Each point is reached from the start by the listed moves, each made once or not at all, plus a little noise. Say if it took an odd or an even number of moves. Then give how often each move was made.

Moves:
(1): [  7 -36  44   3  11]
(2): [ 18  43  38   7 -23]
(3): [-54 -26  40 -63  13]
Start: [ 17   4   1  11 -20]
Points:
[-38 -23  40 -51  -7] -> odd (0, 0, 1)
[-30 -57  84 -48   4] -> even (1, 0, 1)
[-19  20  79 -45 -29] -> even (0, 1, 1)

Moves:
(1): [ 23  -1 -11 -19 -12 -19  18 -12  32 -35  14  -4]
(2): [ 18  22  35   4 -11   4  12  39 -13   5  25  -3]
(3): [ -1  11  29  11  26   9  10  -2  17 -12 -38 -10]
(4): [  8 -12   0  26  10 -10  15  -9   5  10 -11   1]
(5): [ 21   1  -6  -6  23  -3 -23 -18   4 -12   7  -6]
(6): [ 11 -15   5 -10 -12  44  13  -8  23  19 -11  -3]
(7): [ 16  -5  -9 -11  -2   8  22 -15 -22 -13  -7 -10]
(8): [  2   4 -21   1   4   3   8  20  -2  -9   2 -21]
(9): [-21  21   6 -14  17   0  18 -11  -5  -3   5  19]
(10): [ 14  10   4 -20  11   3  17   5  -3  22  -2 -23]
(11): [ -5 -17   7  11   0   5   3  -3   1 -11   7 -21]
Start: [-13  -4  14  18  11 -17  17   1   5  -6  -5 -12]
Points:
[ -8 -12  28  -5  41  29  25 -41  30 -12   6 -21] -> even (0, 0, 0, 0, 1, 1, 0, 0, 1, 0, 1)
[ 37  -8  48  -1  -1  14 121 -18  27 -32  21 -32] -> odd (1, 1, 0, 1, 0, 1, 1, 0, 1, 0, 1)
[ 11  14  41  -8  78  42  62 -16  41 -12 -33 -76] -> odd (0, 0, 1, 0, 1, 1, 0, 1, 1, 1, 1)

Moves:
(1): [ 16 -18  -3   9 -11  -4  27  -7   9  11  14   4 -22   5 -14 -18   3  12
 -17   0  -3  25]
(2): [-22  21 -18  16 -16 -31 -11  11  14 -20   3 -11   5 -12  30  -7  -8 -11
 -23 -22  -1  12]
(3): [ -2 -11  17   1  11 -10 -23  -1  16   2   9   4   1  17  12  -8 -17  -5
  -5  15   2   1]
(4): [-27   7  -8  24   1  21   8  16  28  18   5   3  22  10  -9   1  -7 -11
   5  -8 -12  24]
(5): [  4   4  -3   5  25 -17  -1  -7  -4  -3   6 -17  -7   3 -25 -23 -21  -8
   7  -2  13  -6]
(6): [  4  19  10   4  -5  11  21   9   8 -36  13  -9  -5  13  -8  -8  29  -5
  -1  19  -2   1]
(7): [-16   5  -8  -5  12 -17  40  -2  14  -2 -22 -12   1  17  37 -34  -4  -8
  11  15  -5   3]
(8): [  0   9  -3  10  10 -11 -21  10   8  13 -21 -21   5   1  -1   3   5   2
   0  26  10  10]
(9): [  7 -17  -6   5  15  -6  15   2  27 -10   3   0  18  -6  16  -4  13  -5
   6  -2  21  13]
(10): [  8  16   2 -27   0   7 -10  -4  27   0   8   1 -23   9   7  -6  -5  26
  37   5  -9  14]
(11): [  4   4   0  -4 -13  -6   8  -9 -30  -7  22   0  13   7   2  10  -8   6
   5   5   3  17]
(12): [-12   6   7 -19  19  -9   6  13   8  -3   4  18   3   2  -1  -9  -3  -3
  -5 -13 -22  34]
(13): [  8  12   7   5   2   9   4   3   6   6   1  -3  14 -15   9   0  -8  -7
 -14  -4  -7  -4]
(14): [  1   1   1  -7  -6 -21  18 -11  16 -11  18 -12  23   2   7  16  25   0
   5   8 -27  -4]
(15): [  9   5  -5   3  13   6  -9  19 -14  10   9 -11  -9  17  25   9   3   7
  -9 -22  10   1]
(16): [-11   1  -7   5   6 -12  26 -18  27  -5  -9  15 -30  -7  18  45  -3 -11
  -6  11  15  10]
(17): [ -5  -6  -1  -6  -8  10   6  -4  -6  12  18 -16 -17 -12  -1   0   7 -27
  -8   5  12   9]
(18): [  2   5  33   5   9  20   1 -34 -30   4   6 -10 -20   3  -7  -1  27  46
  21  -4  22  -9]
(19): [  8  -2   1   7   5   4 -10 -24   2 -15  -7   3  -7   6  -5   0   7 -13
  17   9 -10  21]
(20): [ -9   6 -13 -10  30  12 -30 -26  -2   1  -7   5   0  11  -3  -8 -12  16
 -26  -4  16   8]
Start: [-16 -12  -2 -26 -27 -13  -1   5  -6  -5 -38   4 -28 -11  -4 -28  -4  11
   5 -32   0   3]
Points:
[-12  33  45  -9   1 -48  19 -18  18 -84  37 -27  12  24  77 -33  57  25
  -1 -43 -10  88] -> odd (0, 1, 1, 0, 0, 1, 0, 0, 1, 0, 1, 1, 1, 1, 1, 0, 0, 1, 1, 0)
[-45   5 -19 -24  29   8  41 -19  97  45 -13  -7 -89  39  74 -48 -50   4
 -26 -21  22  94] -> even (1, 0, 1, 1, 0, 0, 1, 0, 0, 1, 0, 0, 1, 0, 1, 1, 1, 0, 0, 1)
[-17  12  13 -22  21  44   5 -59  23  41   8 -28 -86   5 -49 -84 -16  57
  11 -47  27  62] -> even (1, 0, 0, 1, 1, 0, 0, 0, 0, 1, 0, 0, 1, 0, 0, 0, 1, 1, 0, 1)
[ 18 -10 -25  -6  18 -83  78  -1  25   0  -6 -68   9  18  51 -71   4   8
  -1 -11  14  60] -> odd (1, 0, 0, 0, 1, 0, 1, 1, 1, 0, 1, 0, 1, 1, 1, 0, 0, 0, 0, 0)
[-100   20   -7    1   36  -60   35  -74   66  -13  -10  -45  -46   25
   53  -44  -18   -7   -9  -16   32   50] -> even (0, 1, 1, 1, 1, 0, 1, 0, 0, 0, 0, 0, 0, 1, 0, 1, 1, 1, 0, 1)
[-76  -7 -49  12  22 -92 107  13 117 -19 -37   3 -36   0  45 -75 -38 -35
 -19 -52   4 121] -> even (1, 1, 0, 1, 1, 0, 1, 0, 1, 0, 0, 1, 0, 0, 0, 1, 0, 0, 0, 0)
[-53  49 -18   2  -2 -54 -10  -3  67   3 -13 -68 -21  22  57 -92 -66 -47
  37  14  -6 104] -> odd (0, 1, 1, 1, 1, 0, 1, 1, 0, 1, 1, 0, 1, 0, 0, 0, 1, 0, 1, 0)
[-26   1 -21  10  20 -54 -12  17  64  -5 -49 -65 -15   0 120 -68  -7 -55
 -21 -13  30  63] -> odd (0, 1, 1, 0, 0, 0, 1, 1, 1, 0, 0, 0, 1, 0, 1, 0, 1, 0, 1, 0)

Moves:
(1): [ -3   9   8   7   1   7   2  -7  -9  -8  10  11   0  -2   0   4  -1  10
  -9   9  -1   9   2 -13  -1  15]
(2): [ -3   2  15   6  16  18  -6  12 -23   3   1  18 -17  13  -4   3  -5  -7
  -6  -3   5  12   4 -15  16   5]
(3): [  1  -4 -13 -12  -1 -13   4   9 -12   6   7   3  -8   1  -9   1  -3   7
  -9   8   6  -5 -19  -4  -5  -3]
(4): [  0 -14  -6  -7 -11  24  10   6   3   3   0   2  -6 -13  -5   9  -6  -3
 -11   9  -3 -10  13  -7  -3  -2]
(5): [-12   3   9   4   0  10  11  -4  -2  -5   4   4  11   0   2   2  19   1
  -5   3  -3   3   3  -9  13   6]
(6): [  5  -9   8   5   2  -1   8  -6   5  -1  -9  -7  -9   0   1   2  10   1
  -8   3  -3   4  13 -17  -7   6]
(7): [ -4  -9  22  -7   7   2  -6  -9  -9   6   1 -10  22   3  -8 -11   0  12
   6  27  19 -10  -7   1   3  -2]
(8): [  5  -1  -4  -2  -5  -3 -20 -10   1  16   2   3  18   3   1  13  13   2
 -10  -5 -16   3   6   3  -8  -3]
(9): [ -7 -13  10  12  -6  -3  -5   0 -14  -5  -1  -1  -6  -2  -8  -2  -1  13
  -6  27   1  -6   6   9   6 -11]
(10): [ -1  19 -14   4   2  18  -9   8   7   2  14   3  -5  16  12  -6  14   1
 -11 -26  -2   1  14  -6   9  -6]
(11): [-16   7   9  15  -9   1   2   8  -7  -4 -16 -11  -9   7   3   7  -8  -4
 -12 -19   5 -11   5  -5 -20  -2]
(12): [-12  -3   9 -27  -5  -9  -9  11   7  -8   3  15  -3  10   7   0   0  14
   2  -3  -2  11 -13  -2  16  12]
(13): [-19  18  33 -13   8 -10  25 -11 -20   5  17  12   1   8   1   7 -16  16
 -11  -3  -6  11  28  -6   7  -9]
(14): [ -9 -35 -23  23 -20  16 -11   7 -14  24  13  -3   1  -1  -6  22  -5  12
  16   2  11   8  -7  11  15  -2]
(15): [ 5  7 -9  5  9 -8  1  5 12 -4  3 -3  9  2 -5  7 -2  0 -9  6 -3 -5  1 11
  2 -5]
(16): [ -3  10  10  -5  15  -7   5  -2  19  15   0   9  -2   8  -2 -12   1  -3
  -5  -7  -7  -2  -8   7 -17  -6]
(17): [-11   9   3  -7  17 -13 -15  10  10 -15  -4  -2   1  -8   0   3   9  -8
   8  -4  15   7  11   4 -10  -1]
(18): [-2 15  8 -8 13  3  1  0 -1  7 -6  2 -3  7 -7  6 10  5  7  5  4 -2  0  0
  7 -6]
(19): [  2  12   2  -3   4 -11  -9 -18   5   9  14  -2  -8  -4  -5   4  -2 -10
 -10  -4   2   6  -4  -6   1  -5]
(20): [ -8 -11 -15   7 -13  31  12   1   9 -10 -11 -21  -1   4   8   3 -13  -6
   2  11   3  23  -2   3  -1  -8]
(21): [ -8  -3   5   2   5   0   4   8   1  13   9  -8 -15   2 -13 -15  -1   0
   2   4 -20 -11   4  -6   2   1]
(22): [  4   4  -3  -9  25   1 -29  -5  -5  -8  34  19   4  11 -30  30  20  -2
  -7 -28  -6   2  -8  13   6 -18]
(23): [  2   2 -14  -1  17  20   3   1   5   2  -9  -6 -26 -21  11  -5   8  -4
 -15 -28  -5   3  10   5  10  15]
(24): [  3   4   7 -12   1   1   6 -28   6  -2 -26 -10  -7   8 -20 -12 -12  -6
  -6   5  21  -6  12  11   4   1]
Start: [ 18  -5  -4  -9 -12   2  -8 -11   0   2   7  -4   9  13 -37   5  -7   7
 -19   1  -8 -15   5  19 -20   9]
Points:
[ 19  11  -6 -15  19  21 -12 -46  10  28  -3   2 -36  25 -52 -12  20  28
 -97 -14 -15 -10  40  13 -30  17] -> odd (1, 0, 1, 0, 0, 1, 0, 1, 1, 1, 0, 0, 0, 0, 0, 1, 0, 0, 0, 0, 0, 0, 1, 1)
[-28  16  -4  -3  57  69 -65  30  -4  19  67  23 -77  34 -74  73  33  14
 -83 -79 -11   8  54 -16  25  19] -> odd (1, 1, 0, 1, 0, 1, 0, 0, 0, 1, 1, 1, 0, 1, 1, 0, 1, 1, 1, 0, 1, 1, 1, 0)
[-17 -24 -15  30  -7  61 -22  19 -32  62  73  34 -12  41 -76  32  16  40
 -81  27 -41 -17  26  -2   8  -2] -> even (1, 1, 1, 1, 1, 0, 0, 1, 1, 1, 0, 0, 0, 1, 1, 1, 0, 0, 0, 0, 1, 0, 0, 0)
[-18   2 -12  31  -9  -8 -55  -8  -3  33  39 -18   6  16 -61  46  -4   8
 -43 -10 -15 -10  25  18 -38   8] -> even (1, 0, 0, 0, 0, 0, 0, 1, 0, 0, 1, 0, 0, 1, 1, 0, 1, 0, 1, 0, 1, 0, 0, 0)
[-19  46  11 -24  45  12 -68 -20 -21  19  48  14 -29  63 -96  35  38 -18
 -86 -68  -1 -12  34  -2 -10 -14] -> odd (0, 1, 1, 0, 1, 0, 0, 1, 0, 1, 1, 0, 0, 0, 0, 0, 1, 0, 1, 0, 1, 1, 0, 1)
[-12   8  -3 -18   9 -17 -90 -38   6   1  41  12  16  41 -91  82   3  15
 -56 -41  17  11  10  45 -14   2] -> even (1, 0, 0, 0, 0, 0, 0, 1, 0, 0, 1, 1, 0, 1, 1, 0, 1, 0, 1, 0, 0, 1, 0, 1)
[ -7  20 -19  23   2  44   7 -13  17   0   8 -43 -42   4 -36   7 -27  -5
 -71 -22 -29   0  22   6 -26  22] -> odd (1, 0, 0, 0, 0, 0, 0, 0, 0, 0, 1, 0, 0, 0, 1, 0, 0, 0, 1, 1, 1, 0, 1, 0)
[-29  13  36 -20  32  54  -4 -53 -18  48  31  31 -26   5 -62  42  -5   7
 -85 -26   5  29  77   1   6  22] -> even (1, 1, 0, 1, 1, 0, 0, 1, 0, 0, 0, 0, 1, 1, 0, 1, 1, 0, 1, 0, 0, 0, 1, 1)
[-33   8  39 -51  46   7 -50   0 -45  70 121  50 -22  83 -90  27  -4  48
 -53 -34  -8   7 -10   6  35 -22] -> odd (0, 1, 1, 0, 0, 0, 1, 0, 0, 1, 0, 1, 1, 1, 0, 1, 0, 0, 1, 0, 1, 1, 0, 0)
[-37 -10  31 -44  -1  27 -22 -40  21  33   9 -15  25  62 -39  14  -7  42
 -35   2  25  36  53  26  -9  -9] -> odd (0, 0, 0, 0, 0, 1, 1, 1, 0, 1, 0, 1, 1, 1, 0, 1, 1, 0, 0, 1, 0, 0, 0, 1)
[-43  -6  14 -36  40  30   7  38 -22  39  59  44 -55  13 -60  28 -29  42
 -69 -11 -17  14  32   4  13  29] -> even (1, 1, 1, 1, 0, 0, 0, 0, 0, 0, 0, 1, 1, 1, 1, 1, 1, 0, 0, 0, 1, 0, 1, 0)
[ -35   21   35    1   31   17   -1  -42  -47   68   13   11  -38   42
  -83   48   -8   30 -100  -12    5   -4   43   30    9  -17] -> even (0, 1, 1, 0, 1, 0, 0, 1, 1, 0, 1, 0, 1, 1, 1, 1, 0, 1, 1, 0, 0, 0, 1, 1)

Moves:
(1): [  0   6   1  -7   6   9  -4   1   3  20  -6  -2  18   4  -6  17  18   3
  13 -13   2   1  -7  11  -7]
(2): [ -5   3  -5 -14  -4   0  -1  11  10   3   7   3  -7 -16  -1  15   3 -14
  11  -6  -4 -12 -12  10  -7]
(3): [  3 -18  -2   4 -15   9   4  -5   3  20   6  10   7 -11  -8   2  12   2
   2  -2  -8  -9   0   3  -8]
(4): [ -5 -15   8  13   9   9  -1  -7  -7  24  -2  15  -4  16  -4   0   0  -1
   1  -5  12 -11  10  -2 -12]
(5): [ -1  12   1  -8  -7 -16  -1   9  -2  -8   2   8  -7  -9   0  -5   2   5
   9   4   4  11  -3  -2  -2]
(6): [ 0  5  0 -8 -6  3  3 -5 -2  0 -7  3  3  4 11 -8 -2  0  6 -1  9 -3 -8 -4
  3]
(7): [  0  -4  -2  -3  -4  15   4  -1  11   3  10   5   1  -1  -5   4  -1  -5
 -11  -7 -12 -10  -6 -17  -3]
(8): [ 10   3  -1   5   9  -8  -3   3   2  12  -7  -5 -14   8  -3   0  -8   4
  -1  -6  -1   2   6   0  -2]
(9): [ -3 -15  -2  16  -4   4  -8   7   6  11   0   6   3   3   3  -2   1  19
  -2 -12  -1   1 -18   6  -2]
(10): [  7   1 -13   4 -22  -8  -7  -6  14   2   5   3  -4   2   8  19  -5   1
   3   9   4   3 -11  -5  -4]
(11): [ -9   1  -1   8  -4   0  11   5  -4   2   8  -2   5 -13   6  -1  -2  11
   6   1   0   6   4   3   2]
(12): [  8 -11  17  -1  15  -7  14   5  -4  -8   8   9 -11  16  -3   2 -19 -21
 -10  -6  14  -5   6   4  -7]
(13): [ -6 -14   5   1   4   4  13  -3  -1  10   1 -11   9  -2  -9  11   8   8
  -3  -3   4  -7  -4   4 -11]
(14): [ -5   8   4   8  -9   3  -6   5  12   6   1   1   2   1  -2  -3  10  11
   4   0 -16  -6   0  -7   9]
(15): [-10   3  11  12   1   7   1  -8 -10  -2 -13   9   2   5   5  -7  -4   7
  -1  -6  -2   8  11  -4   0]
(16): [  0   5   8   2   1  -3  -2   8 -18  10   4  -4   0   2   8   2  -7  -6
  -9  -4 -10  -7 -10  -7  -6]
(17): [-25 -13   7  -1 -14   0   8  -3  -4  -4   9   1  -2  -7  13 -11   5  14
   0   1  -6  18  10  -5  18]
(18): [ -3   2  -4   2  -3  -4   0   9  22   3   2  -3   4 -10  -3  -3  10  -8
  -6   2   3  -6   8  -1  -1]
(19): [  3  -3   2  -2   6  -8  14   2  -7   0   4  -9 -10   3 -15   5   7 -10
  -7 -13  -1 -11   4   0   3]
(20): [-11  -6   1 -13  -3  11  -2   5  -2   3 -14   5   5   8   9   7  14   1
  -2  13  -1  -7  13  -7   2]
(21): [  6  12  -1   6  -2  -8  -3  10  -3   6  -6 -11   0   0 -17  -2 -18  -7
  -1   0   3   7  -2   5  -6]
(22): [ -2   1  -4  -1  -9   6  -8  -2   0  -9   9  -4  13   7   4   3   4  13
  -7  -2   7  -7   2  16 -10]
(23): [ -2   6  -6   0   1 -11  -3  -6   2  -3  -2  10   3  -2  -5  -4  -3   3
   3   2   1  -3  10   9   0]
(24): [-10  -8  -5  -3  -7  -3  15  -6  -5  10   2   7  -4   4   3  -7   6   5
   1   6  -4   4  -9   1  -8]
Start: [ 0 -4 -1  0 -6 11  4 -4  9 22 22  3 -2  4 13  9 -2  8  5 -8  5 19 -7 -4
 -2]
Points:
[-33 -32  18  20 -24  -2  41  23  32  71  26   5   6  -8 -11   7   7  26
  -2  -5  -4   8  44   6  -6] -> odd (0, 0, 1, 0, 0, 0, 0, 1, 0, 0, 1, 1, 1, 1, 0, 0, 1, 1, 0, 1, 1, 0, 1, 0)
[-36 -42   9  29 -28  33  11  16   7 121  23   3  12  24  17  53   5  49
   0 -32  -4  16 -23 -17 -30] -> even (1, 0, 0, 1, 0, 0, 1, 1, 1, 1, 1, 0, 1, 0, 0, 1, 1, 0, 0, 1, 1, 0, 0, 0)
[-40 -10   8  -7 -30  40  20  12  20  57  35  -7  16  15  15  28  43  46
  -1 -33 -20   4  17  -9   8] -> odd (1, 0, 0, 0, 0, 0, 1, 1, 0, 0, 1, 0, 0, 1, 0, 0, 1, 0, 1, 1, 0, 1, 0, 0)
[-17 -27  28  36  15   2  13  21   6  78  23  29  -3  16 -15  20 -29 -14
 -11 -46  25 -17  -6  17 -53] -> even (0, 1, 0, 1, 0, 0, 0, 0, 1, 0, 0, 1, 1, 0, 1, 1, 0, 1, 0, 0, 1, 0, 1, 0)
[-31 -42  32  11 -26  18  16  28  -1 100  33  48   3  23 -19  19  17  15
 -10 -48 -12 -13  -5 -14 -21] -> even (1, 0, 1, 1, 1, 0, 1, 0, 1, 0, 0, 1, 0, 1, 0, 1, 1, 0, 1, 1, 1, 0, 1, 0)
[-10 -31   5  36 -59  42  -1  11  60  80  42  51   7  20  -2  32 -11   5
  -6 -43  14 -30 -30  -1 -49] -> odd (0, 1, 1, 1, 0, 1, 1, 0, 1, 1, 0, 1, 0, 1, 1, 0, 0, 1, 0, 0, 1, 1, 0, 0)
